Rows are points. The points of each table are mixes of a few directions, plus a little noise. Count the directions of each table, and those that both share. Where both have some left over, give the other angles between the two spaces (their principal angles), to ten degrees, smallest first.

First (4 x 2):
27	43
-25	-39
12	19
-14	-22
Second (7 x 2):
-29	-47
13	21
-3	-4
21	34
25	39
1	2
-28	-46
Directions: first 1, second 1, shared 1

First (7 x 3):
-1	-13	-1
7	31	0
12	18	-6
25	44	-12
19	-34	-19
0	-56	-8
-62	11	46
Second (7 x 3):
6	-1	9
-8	2	-11
-38	8	-52
-38	8	-52
30	-6	42
35	-7	48
12	-2	17
Directions: first 2, second 1, shared 0; angles 90

First (8 x 4):
-3	40	21	6
-21	-56	-4	-7
-24	33	-39	-9
-16	20	-22	-6
-21	25	62	10
16	-38	-10	-2
25	8	-43	-4
43	-29	36	12
Second (7 x 4):
1	30	-18	33
3	3	-9	24
7	17	-2	-22
22	-13	17	-92
7	11	-13	24
-5	-64	11	27
-35	16	14	6
Directions: first 3, second 3, shared 2; angles 90

First (6 x 6):
14	17	-20	-78	-42	-1
11	-30	0	-7	0	4
-34	8	1	-39	-29	-13
-5	-33	15	40	23	3
11	-8	-19	66	36	-7
4	46	23	16	12	13
Second (6 x 6):
-15	9	7	-38	68	33
0	-1	-6	0	2	-10
11	3	-1	54	-95	36
3	-10	29	-26	31	-28
6	-5	1	10	-20	-19
-6	4	-30	0	13	-11
Directions: first 4, second 3, shared 1; angles 70, 90

First (7 x 8):
-6	3	-40	-14	2	-27	0	7
22	-19	92	31	-1	95	19	59
-16	13	-29	-5	-8	-43	-15	-43
-23	13	-26	4	-24	-29	-11	-3
9	-4	24	4	8	16	1	-13
7	-2	-21	-15	16	-16	2	-12
6	-4	-1	-4	7	4	4	6
Second (10 x 8):
23	-17	-17	-23	32	14	20	42
-16	12	-43	-10	-9	-44	-10	-19
22	-17	-40	-33	36	-1	21	43
-19	12	19	22	-31	1	-12	-9
9	-7	-25	-17	16	-4	10	25
8	3	62	19	4	18	-14	-79
-44	17	6	38	-69	10	-7	69
14	-8	21	-1	14	20	6	-1
11	-2	34	6	10	12	-4	-42
-9	8	-17	-3	-4	-26	-9	-28
Directions: first 3, second 3, shared 3

First (8 x 9):
14	32	30	17	0	-41	-29	34	56
-1	-6	-14	6	1	42	36	-29	-37
-2	47	51	-5	-11	55	46	2	5
9	-7	-16	17	6	-16	-10	-3	2
6	-35	-42	13	10	-40	-31	-6	-6
-15	-30	-18	-26	-1	-9	-14	-2	-18
-2	50	55	-6	-12	49	41	8	12
-8	-51	-46	-14	7	-41	-39	-3	-15
Second (8 x 9):
-7	5	-22	40	10	16	50	-74	-50
7	10	31	-27	-11	-9	-48	70	58
1	29	1	48	5	14	5	-29	9
-10	-13	7	-37	-4	1	24	-1	-26
12	-36	-60	34	16	-17	-1	-37	-34
-4	17	13	7	-2	10	9	-7	4
1	15	30	-20	-9	-1	-28	46	42
1	-28	-1	-45	-4	-15	-10	32	-4
Directions: first 3, second 3, shared 1; angles 30, 30

First (11 x 11):
27	-19	-37	10	5	36	-24	51	-31	35	25
2	-19	-11	-79	12	21	-16	-23	13	28	-29
-10	5	-12	-9	10	-7	0	-32	5	-13	-3
41	-19	36	-52	-4	44	17	35	-3	49	-45
-30	15	25	0	-17	-27	-2	-9	27	-26	-16
-36	24	-62	38	7	15	-30	-8	-9	-41	10
-16	9	-6	9	-4	-50	-22	-9	19	-21	11
71	-20	22	15	26	-39	41	-10	-24	29	33
-6	-6	47	12	-34	11	7	50	4	16	1
24	18	-3	33	9	-38	0	10	-1	-21	-6
-67	13	1	23	-10	34	28	-56	-2	-35	19
Second (9 x 11):
-27	-9	76	-25	-44	-23	22	-46	10	22	-42
23	-9	2	7	-8	14	5	-8	-35	33	-26
-10	-11	-42	-17	18	2	-19	-29	-3	3	28
-3	-19	-16	-18	-1	5	-8	-43	-23	28	-3
-16	28	27	14	2	-19	9	53	54	-55	17
13	-20	-45	-10	12	18	-15	-36	-39	34	5
30	24	8	40	7	10	10	74	5	-25	-6
10	6	44	11	-22	-3	19	13	-4	9	-33
-18	12	-54	-2	37	-5	-23	23	36	-48	61
Directions: first 6, second 3, shared 2; angles 50

First (10 x 12):
-16	-17	-10	13	-33	16	28	8	4	4	36	0
60	41	-26	22	2	-27	-63	-37	-15	1	-87	-13
-29	6	-1	-24	31	-15	37	5	-14	-18	4	9
-4	-36	10	-26	37	-7	3	-23	15	-44	-25	-1
4	39	11	21	-44	30	-13	40	-8	63	45	3
1	-52	3	-11	-22	42	13	-20	27	-39	3	-7
-10	-32	9	-1	-14	20	12	4	17	-6	27	0
-3	16	-2	-32	20	11	17	-14	-12	-33	-32	2
-24	-20	-14	13	44	-75	13	-2	-6	-5	4	4
20	55	20	24	-21	6	-47	39	-10	77	24	3
Second (9 x 12):
1	20	-11	3	-13	10	16	-35	-24	59	-19	31
-21	23	-20	-1	-9	-6	37	2	-37	14	13	-6
25	23	-7	13	-10	3	-20	-13	11	19	-34	27
7	30	-39	35	-17	-27	18	-46	-15	75	-38	62
14	-53	28	-3	21	-10	-51	12	20	-42	14	-58
-6	-62	43	-24	24	16	-20	5	28	-27	25	-25
-12	3	-3	-1	4	-4	20	28	31	-37	11	25
7	-4	36	-33	7	42	-23	41	25	-64	15	-35
-15	20	-27	10	-7	-23	25	6	-38	5	12	-20
Directions: first 5, second 5, shared 3; angles 80, 90

First (8 x 14):
-14	-16	2	1	49	2	12	-4	-13	-7	-18	-7	-6	19
28	-23	-8	59	-32	3	22	5	-5	-6	40	4	-6	-1
-2	-52	2	-22	57	4	39	-13	-22	-2	-14	-3	-6	12
5	75	11	-84	-54	-28	-68	1	20	28	30	25	-1	-45
-15	65	2	39	10	-21	-56	16	-2	-6	32	8	-23	14
16	-29	-3	-22	-47	18	29	-7	16	6	-22	-6	26	-20
11	-65	-5	-7	-8	26	58	-11	3	-2	-35	-14	23	-3
-29	44	1	36	25	-4	-34	12	3	-12	-13	-8	-8	24
Second (9 x 14):
-94	56	7	-69	30	6	44	-15	-30	6	-54	34	-87	47
-6	12	6	7	-6	-2	-13	18	16	-11	-26	-4	7	-14
23	-19	2	58	-6	-12	-61	-12	17	-8	33	12	46	-19
54	-20	-7	32	-19	-2	3	38	39	-3	2	-24	30	-30
8	-1	10	26	-13	-5	-45	11	13	-18	-10	-11	41	-28
-4	6	3	29	-1	-8	-29	7	23	-7	-7	14	10	-11
-24	12	8	-47	1	10	15	-8	-37	-4	-21	-19	-8	7
7	-13	-12	2	12	0	20	-22	-7	18	36	19	-21	24
37	-33	-18	-37	3	14	66	-18	-35	27	47	-22	-17	26
Directions: first 4, second 4, shared 0; angles 30, 50, 50, 80

First (10 x 18):
-42	7	30	-48	33	57	-21	-51	21	39	-50	58	56	57	-55	-25	13	-33
17	-11	-11	0	-5	16	-10	20	-1	17	20	-1	-16	-6	41	17	-3	-7
39	0	-15	7	7	21	10	46	5	20	32	-2	-40	-22	59	17	0	-10
19	16	0	11	11	-24	54	23	-9	-27	0	-1	-4	-20	-11	-9	4	35
12	-6	-13	23	-3	-14	-10	9	0	-1	28	-27	4	-6	48	11	-13	11
-5	-1	26	-67	-7	20	24	-4	-1	-21	-71	65	-6	6	-95	-11	42	-11
-24	-15	-5	0	-17	-1	2	-20	-33	4	4	3	30	14	-8	11	-19	36
8	-17	-11	16	-21	-38	-25	-2	3	-27	12	-33	20	-1	38	14	-6	17
-22	19	-2	40	-9	-22	-7	-9	-4	-3	21	-41	-61	-27	-33	-18	-12	-27
-3	7	1	18	11	-14	-18	-11	19	-3	7	-22	15	6	17	-9	-4	-9
Second (11 x 18):
-58	-8	7	20	46	-41	30	-12	-17	-6	37	64	-20	-38	-4	-19	-20	-6
47	6	-5	-16	-37	33	-25	10	14	4	-30	-53	17	31	4	15	16	5
-47	-6	5	15	36	-33	25	-9	-14	-4	29	50	-17	-30	-4	-15	-16	-5
18	2	-2	-6	-13	13	-8	4	5	2	-11	-19	6	12	2	6	6	2
51	6	-5	-17	-41	36	-27	10	15	5	-32	-56	18	33	4	17	18	5
31	4	-4	-11	-25	22	-16	7	9	3	-19	-35	11	21	2	10	11	4
-62	-8	7	21	49	-44	32	-13	-19	-5	39	68	-22	-40	-5	-21	-21	-7
55	7	-5	-19	-43	38	-29	11	17	5	-34	-61	20	36	5	18	19	6
53	7	-6	-18	-42	37	-27	10	16	5	-33	-58	19	35	4	18	18	6
-43	-5	5	14	33	-30	23	-9	-13	-4	27	47	-15	-28	-3	-14	-14	-4
-45	-6	4	15	36	-31	23	-9	-14	-5	28	49	-16	-29	-3	-15	-16	-6
Directions: first 6, second 1, shared 0; angles 60

First (11 x 20):
-20	-24	2	-19	-6	-14	14	-33	19	-9	50	-3	-79	-4	21	28	-43	17	-8	19
4	12	-6	2	1	12	14	6	-23	-24	-8	10	29	2	-16	5	17	-17	13	-16
40	-57	-18	39	2	2	-4	15	58	68	-38	-12	-22	-30	12	-34	-27	40	-26	34
-19	39	-1	-21	-2	14	30	-8	-59	-74	20	21	33	16	-26	34	26	-41	32	-37
5	27	11	7	6	-1	-33	24	-8	22	-32	-7	55	11	-5	-28	33	-8	-2	-9
10	-39	8	13	1	-22	-36	-1	65	77	-5	-26	-55	-13	35	-30	-36	47	-36	43
-26	2	-9	-29	-8	7	54	-36	-34	-78	58	21	-43	2	-9	58	-19	-21	24	-16
7	34	5	7	5	8	-18	26	-26	-1	-35	2	72	12	-18	-20	43	-21	10	-22
1	-2	20	5	4	-22	-54	11	39	67	-15	-26	-8	4	26	-37	-4	27	-28	25
20	-8	-23	15	0	24	37	8	-20	-28	-18	18	29	-12	-25	8	10	-15	17	-16
-20	17	11	-19	-2	-7	-4	-12	-12	-18	24	0	-11	12	4	14	0	-8	4	-5
Second (8 x 20):
43	-35	-43	55	-60	47	-51	-8	38	-12	37	68	-78	71	18	-14	-3	-50	63	-4
8	-24	-29	10	-2	-19	17	-20	15	-33	3	30	26	-16	-25	24	-11	25	21	19
-21	-6	12	-30	22	-30	34	-21	-1	-6	14	-25	-20	-32	3	27	-28	28	-25	13
0	-1	9	-8	16	19	45	14	-26	6	-16	-25	-7	-26	-2	1	-4	-7	-23	-15
-27	3	1	-14	-5	4	27	-9	-17	-31	16	8	14	-13	-14	23	-1	12	2	2
-12	27	9	-27	22	-34	7	-14	-22	-29	4	-8	29	-4	-11	22	6	-2	2	-9
-25	15	30	24	-33	26	-86	41	30	78	-21	-6	33	26	21	-67	35	22	-18	21
35	19	12	-7	41	-16	6	16	-18	27	-39	-41	1	-5	9	-16	5	-28	-21	-26
Directions: first 3, second 6, shared 3

First (9 x 24):
8	-11	-7	23	-12	7	-2	15	2	-15	-2	25	9	-12	-8	2	3	-8	10	-6	-9	6	16	2
-5	15	13	-19	12	-10	7	-34	3	38	5	-53	-8	26	30	-24	-3	23	-5	12	18	-9	-27	-11
-1	-17	-22	14	-10	12	-15	58	-9	-71	-8	91	5	-47	-60	55	3	-42	-4	-18	-30	15	42	23
-36	32	11	-84	42	-22	-6	-13	-16	0	2	-27	-34	7	-18	38	-11	-4	-44	10	13	-11	-28	14
21	-5	10	38	-16	2	15	-36	16	52	5	-52	15	31	54	-61	5	33	28	8	14	-5	-14	-25
-2	5	5	-7	4	-3	2	-10	0	12	2	-17	-3	8	8	-7	-1	7	-1	3	5	-3	-8	-3
-32	27	9	-74	36	-19	-5	-10	-15	-2	2	-21	-29	5	-17	35	-9	-4	-40	8	11	-9	-24	12
35	-25	-4	78	-36	17	10	-7	19	24	1	-4	30	9	37	-55	10	17	45	-3	-3	6	14	-20
11	-20	-16	34	-19	13	-6	36	0	-39	-5	58	14	-28	-27	17	5	-22	13	-13	-21	11	32	8
Second (10 x 24):
69	-33	-50	25	-31	8	12	-43	-5	5	12	1	28	16	10	-37	-2	28	12	2	-7	-28	4	-7
85	-44	-71	35	-46	21	19	-44	-16	-6	17	10	19	-6	-4	-41	-12	20	7	-7	-36	-44	8	17
95	-46	-72	36	-45	15	18	-56	-10	3	18	4	33	14	8	-49	-6	34	14	-1	-20	-41	6	-1
1	-1	-2	1	-2	2	1	0	-1	-1	1	1	-2	-3	-2	0	-1	-1	-1	-1	-4	-2	0	3
-62	32	50	-25	32	-13	-13	34	10	3	-12	-6	-17	0	0	31	7	-17	-6	4	22	30	-5	-8
-49	26	41	-20	28	-13	-11	24	10	5	-10	-7	-9	6	4	23	8	-10	-3	5	23	26	-5	-12
-67	33	52	-25	33	-12	-13	38	9	0	-13	-4	-20	-5	-3	34	6	-22	-8	2	18	31	-5	-3
-80	41	66	-33	43	-18	-17	42	14	5	-16	-9	-19	3	3	39	10	-20	-7	6	31	41	-7	-13
-22	6	6	-2	-1	10	0	26	-10	-17	-2	12	-28	-37	-24	18	-11	-28	-13	-13	-31	-4	4	34
30	-13	-20	9	-11	1	5	-21	0	5	5	-2	16	14	9	-17	1	16	7	4	4	-9	1	-9
Directions: first 2, second 2, shared 0; angles 40, 60

First (8 x 32):
-8	-5	41	-48	-68	4	-39	-10	-17	24	6	-9	-27	3	34	-27	41	-22	31	-78	-17	-8	-38	-14	-11	31	3	22	-24	-18	38	4
16	40	-45	33	41	7	-10	-8	13	0	-35	26	24	-39	-33	-12	-17	55	-25	34	29	14	13	9	-7	-10	-7	-15	-1	-2	-34	-36
5	27	3	-19	-31	9	-46	-16	-6	23	-21	14	-6	-28	7	-35	25	23	9	-47	7	4	-27	-6	-16	23	-3	9	-24	-19	9	-26
24	59	-68	50	63	11	-14	-11	20	-2	-51	39	35	-57	-49	-17	-27	81	-38	53	43	21	20	14	-9	-15	-10	-22	-1	-3	-50	-53
-12	-41	17	3	10	-12	44	17	0	-20	33	-23	-5	42	8	37	-15	-44	2	27	-19	-9	18	1	17	-16	5	-2	22	17	7	38
-6	-6	26	-31	-42	1	-22	-5	-12	13	6	-7	-18	5	22	-15	26	-17	19	-48	-12	-5	-23	-9	-5	19	3	14	-14	-10	25	5
-18	-56	39	-16	-15	-13	42	19	-8	-16	47	-34	-17	55	24	37	-3	-67	16	3	-32	-16	7	-4	18	-8	8	6	19	16	24	52
-1	-18	-14	28	42	-7	44	14	9	-23	13	-7	13	19	-15	33	-30	-9	-15	57	0	0	30	9	14	-25	1	-13	24	19	-18	17
Second (11 x 32):
12	-20	-22	44	20	-9	59	29	-6	5	9	-32	-12	17	-8	22	-60	-24	-14	39	-16	14	29	24	10	-23	20	21	-6	9	-13	9
-16	-9	24	-23	2	-2	-9	-8	11	-27	12	9	7	16	6	15	27	-11	13	4	3	-14	-1	-18	6	4	-14	-23	25	7	9	18
3	57	35	-16	-49	1	-65	-44	14	14	-39	14	-24	-27	16	-45	34	34	25	-41	22	16	-26	-9	-30	3	-4	-11	-9	-24	18	-46
-3	45	17	-53	-52	18	-95	-31	-2	18	-34	34	-4	-45	13	-54	67	38	28	-83	19	-4	-48	-30	-23	52	-17	1	-27	-31	21	-36
15	52	45	31	-64	-16	-16	-13	21	10	-49	-43	-74	-3	26	-22	-39	-12	49	-14	4	43	10	0	-25	-7	24	20	-23	-30	23	-47
1	-24	1	30	15	-13	52	23	4	-16	13	-31	-14	30	0	33	-45	-35	2	41	-14	7	30	8	13	-20	13	7	10	11	-3	19
-8	6	-7	-44	-10	17	-51	-9	-10	7	-3	34	23	-26	-1	-23	54	23	2	-48	8	-19	-32	-21	-3	40	-19	-3	-11	-9	5	-3
1	-13	-35	-15	19	14	-7	9	-19	15	11	23	32	-18	-14	-8	18	17	-24	-17	-2	-15	-15	2	6	19	-8	7	-12	3	-12	7
-2	-14	-10	30	59	-11	50	-25	10	-7	29	15	37	21	-20	20	-11	23	-55	76	10	-4	20	39	2	-81	-2	-43	50	36	-26	12
-1	-44	-18	13	16	-3	49	52	-11	-15	21	-31	-7	24	-2	38	-40	-50	8	16	-26	-6	24	-7	26	22	9	29	-9	7	-3	36
-4	-36	-31	3	44	4	35	17	-12	-4	31	10	35	10	-18	23	-5	-3	-33	27	-8	-17	8	10	18	-10	-5	-4	13	21	-18	29
Directions: first 2, second 4, shared 1; angles 40

First (8 x 32):
-29	31	-44	-24	-19	-3	-30	1	-6	-20	45	16	-8	19	-31	41	8	-11	-6	-4	-16	17	-9	-9	14	11	8	6	-15	-7	22	32
-40	-15	-25	-37	-35	-6	27	46	16	-25	48	-9	-33	-44	15	38	-31	6	-8	-23	-34	-50	-21	-4	-24	-12	10	4	-27	-28	-50	70
-2	12	-5	-3	7	7	-27	-24	-13	2	1	11	6	29	-23	0	8	-9	-6	-1	1	25	-6	-10	6	10	-1	4	-6	8	29	-11
30	1	10	36	-1	-20	39	33	21	7	-22	-14	12	-34	36	-11	15	14	27	27	26	-13	41	35	21	-12	-2	-14	41	-1	-25	-22
-35	1	-23	-35	-16	7	-17	-1	-6	-16	37	8	-19	7	-20	27	-16	-7	-17	-22	-28	-6	-29	-21	-16	4	6	10	-33	-11	0	42
11	-85	82	-5	32	32	34	-27	-8	28	-60	-25	-12	-22	34	-69	-54	11	-26	-37	-11	-47	-44	-28	-73	-16	-12	5	-31	7	-42	-18
62	24	23	66	26	-17	9	-6	6	25	-55	-3	41	9	16	-36	47	6	35	49	56	37	62	40	49	1	-9	-17	65	23	26	-80
1	30	-18	3	5	0	-34	-22	-12	-1	7	15	12	35	-29	9	22	-10	1	10	7	37	6	-3	22	13	0	2	5	9	40	-14
Second (9 x 32):
-32	-88	35	-47	43	49	-48	48	28	-28	-3	-60	-1	14	-16	-72	20	-32	-38	-14	-2	-38	16	-3	-6	16	-16	5	-46	17	-31	20
23	-20	25	28	3	6	-14	-29	-1	20	-20	-22	-19	-22	24	-45	-3	13	-14	-34	9	-8	10	54	-2	36	-16	14	-3	-46	10	-3
-3	23	-19	6	-15	-21	35	20	-1	-5	-6	34	17	26	-10	64	14	10	42	20	16	11	-30	-22	27	-39	34	-3	40	-4	-20	-4
11	73	-35	29	-33	-35	35	-32	-16	17	12	32	-4	-21	11	48	-16	19	21	10	-4	24	-3	2	-3	-11	11	-6	26	-6	26	-3
45	11	19	66	-15	7	32	-55	-8	34	-29	-11	-36	-16	49	-39	-23	13	4	-67	-7	18	-6	67	-2	0	1	-18	1	-64	31	-14
-44	3	-26	-40	-1	-24	-23	51	16	-25	15	1	22	-4	-36	42	39	10	11	52	29	-30	6	-23	17	11	10	34	26	18	-37	30
1	10	-2	7	1	18	3	-22	0	5	14	-24	-24	-22	15	-41	-28	-13	-24	-27	-30	7	20	13	-28	0	-15	-22	-36	10	30	6
-27	3	-19	-36	9	20	22	39	5	-31	26	13	16	39	-26	26	-12	-37	7	21	-33	16	-13	-73	-8	-64	19	-39	-21	66	-6	0
23	-16	22	-13	8	-20	-41	-20	-24	14	-6	34	30	4	-14	17	6	17	-9	36	23	-4	1	-16	7	50	-27	37	14	5	-5	-32
Directions: first 3, second 5, shared 0; angles 30, 60, 60

First (8 x 32):
-51	-43	-19	-95	-7	53	-12	-8	29	-35	15	48	-13	46	44	-4	-37	0	7	70	-34	-21	-61	-21	-5	1	13	21	-8	13	-10	-43
-35	12	-2	5	45	26	-25	17	24	-6	-17	7	-10	20	88	-22	-1	3	48	-37	-70	49	-82	1	40	1	43	45	-2	-51	6	7
54	-39	8	25	-41	-12	7	-11	6	19	0	-30	-12	-38	-26	1	-30	-25	0	15	46	17	66	-14	-17	19	-33	-21	22	11	-9	-27
2	-17	-34	-1	-46	1	-20	1	-13	41	9	28	16	-17	-24	14	30	-25	-13	24	23	5	37	-15	-36	-8	3	7	-44	-20	-14	-53
-10	39	23	25	68	-10	28	-16	1	-19	-9	-28	8	14	-18	-12	21	31	8	-47	-20	-14	-31	34	19	-8	15	-17	12	18	25	65
16	14	12	59	20	-22	7	-12	-11	37	-4	-33	20	-14	-43	-1	51	-3	4	-43	14	10	25	21	-9	-8	13	-10	-23	-16	13	19
7	12	43	-3	-13	-26	10	24	-17	-29	7	-32	-14	22	-6	15	-16	19	-23	2	22	-27	14	-1	25	6	-26	-4	32	21	-2	39
17	21	-33	-16	-26	-9	6	5	-19	-11	-2	38	3	-31	-16	10	-17	1	-30	15	20	-18	34	-7	-16	-2	-28	-20	12	26	-9	-7
Second (8 x 32):
-26	0	5	-42	-35	4	-25	42	-11	-21	9	21	-16	31	47	16	-18	2	-13	31	-10	-7	-20	-26	22	2	-5	33	4	-15	-19	-12
0	-11	-44	-2	-13	3	10	-40	-12	43	13	30	40	-18	-86	9	57	-14	-22	22	32	-30	41	11	-66	-21	9	-28	-63	15	2	-37
-27	-18	-4	-40	-53	14	-42	45	-5	-1	9	26	-17	29	62	15	-15	-15	-2	38	-11	14	-18	-36	16	4	4	48	-11	-40	-26	-42
54	17	-41	42	19	-13	35	-48	-2	18	-16	11	21	-78	-67	-13	0	-6	-7	-25	29	0	59	24	-42	-1	-21	-61	9	41	13	3
-6	7	-21	-28	-31	-1	-7	13	-16	-5	6	34	2	-1	-2	14	-4	-1	-24	27	10	-18	12	-13	-11	-5	-12	2	-7	7	-12	-17
-28	1	41	-5	31	0	7	1	4	-16	9	-32	-1	49	-1	0	19	20	4	-8	-14	-19	-37	13	21	-5	17	11	-3	1	12	36
28	-25	31	66	42	7	-3	-13	39	21	-22	-62	-19	-21	44	-34	-21	-17	65	-56	-26	76	-19	8	31	22	18	11	28	-41	14	8
5	29	32	9	40	-14	26	0	1	-39	-7	-28	-10	9	2	-6	-19	29	-2	-27	-9	-17	-17	19	30	4	-11	-17	43	30	15	61
Directions: first 6, second 4, shared 4

First (9 x 32):
-6	23	1	-4	4	10	-14	1	8	15	-18	4	-11	3	-16	28	10	42	-1	-28	-18	-2	-9	-20	33	12	4	7	-10	-3	-9	-20
-3	5	-10	22	-16	-15	7	-9	25	-7	15	5	-11	-6	35	-43	-9	-44	-15	-6	21	4	27	2	-9	-8	17	4	-10	-7	2	7
0	3	-21	17	-11	-4	12	4	7	20	-4	-2	-3	9	15	-13	1	-27	0	8	-10	11	1	20	1	-2	18	25	-21	3	23	10
-16	37	-3	-5	6	19	-31	4	17	23	-43	5	-26	10	-28	53	17	88	-9	-54	-36	3	-16	-44	70	20	19	5	-13	-12	-12	-33
-3	-12	-16	10	-4	-9	5	-3	5	-17	-1	-3	-2	8	21	-25	-9	-22	-17	13	11	12	10	8	-4	-14	23	-14	7	-8	14	20
9	-73	16	0	-24	5	2	20	-32	-4	11	-25	2	-4	10	-9	-18	-24	14	27	14	15	5	-3	-42	-15	-18	-4	27	-7	21	35
3	46	-9	-28	50	-1	12	-17	-12	-21	-6	19	34	11	-34	25	18	25	-1	25	-12	-21	-30	35	11	7	-6	-23	2	24	-15	-18
3	-22	25	-10	-4	6	-10	5	-12	-7	9	-5	-1	-13	-9	9	-5	13	9	-6	11	-6	3	-21	-14	1	-25	-11	19	-4	-15	-2
13	-7	16	-1	-3	-10	19	-5	-8	-2	36	3	18	-18	7	-24	-5	-50	19	21	21	-16	9	24	-46	-1	-33	11	-2	15	-9	3
Second (11 x 32):
-11	45	0	12	-12	9	-19	0	34	40	-18	10	-30	-4	-7	24	14	40	0	-61	-24	-4	3	-35	49	23	9	34	-35	-7	-16	-36
7	-29	0	-8	8	-6	12	0	-22	-26	12	-6	19	3	4	-15	-9	-26	0	39	15	3	-2	22	-32	-15	-6	-22	22	5	10	23
-6	25	0	6	-6	5	-10	0	18	22	-10	5	-16	-2	-4	13	8	22	0	-33	-13	-2	1	-19	27	12	5	19	-19	-4	-9	-20
-4	16	0	4	-4	3	-7	0	12	14	-6	3	-11	-2	-2	9	5	14	0	-21	-8	-2	1	-12	17	8	3	12	-12	-2	-6	-13
4	-16	0	-4	4	-3	7	0	-12	-14	7	-3	11	2	2	-9	-5	-15	0	22	8	1	-1	12	-18	-8	-3	-12	12	3	5	13
-10	40	0	11	-10	8	-17	0	30	35	-16	9	-26	-4	-6	21	12	36	0	-54	-21	-4	3	-31	44	20	8	31	-31	-6	-14	-33
-1	6	0	1	-2	1	-2	0	5	5	-2	1	-4	0	-1	3	2	5	0	-8	-3	-1	0	-5	6	3	1	5	-5	-1	-2	-5
2	-9	0	-2	2	-2	4	0	-6	-8	3	-2	6	1	1	-5	-3	-8	0	12	4	1	0	7	-9	-4	-2	-7	7	1	3	7
18	-71	-1	-19	18	-14	30	0	-53	-62	28	-15	47	7	11	-37	-22	-63	-1	95	37	7	-4	54	-77	-36	-14	-54	55	11	25	57
8	-31	0	-8	8	-6	13	0	-23	-27	12	-7	20	3	5	-16	-10	-27	0	42	16	3	-2	24	-34	-16	-6	-24	24	5	11	25
-6	24	0	6	-6	5	-10	0	18	21	-9	5	-16	-2	-4	13	7	21	0	-32	-12	-2	2	-18	26	12	5	18	-18	-4	-8	-19
Directions: first 5, second 1, shared 1
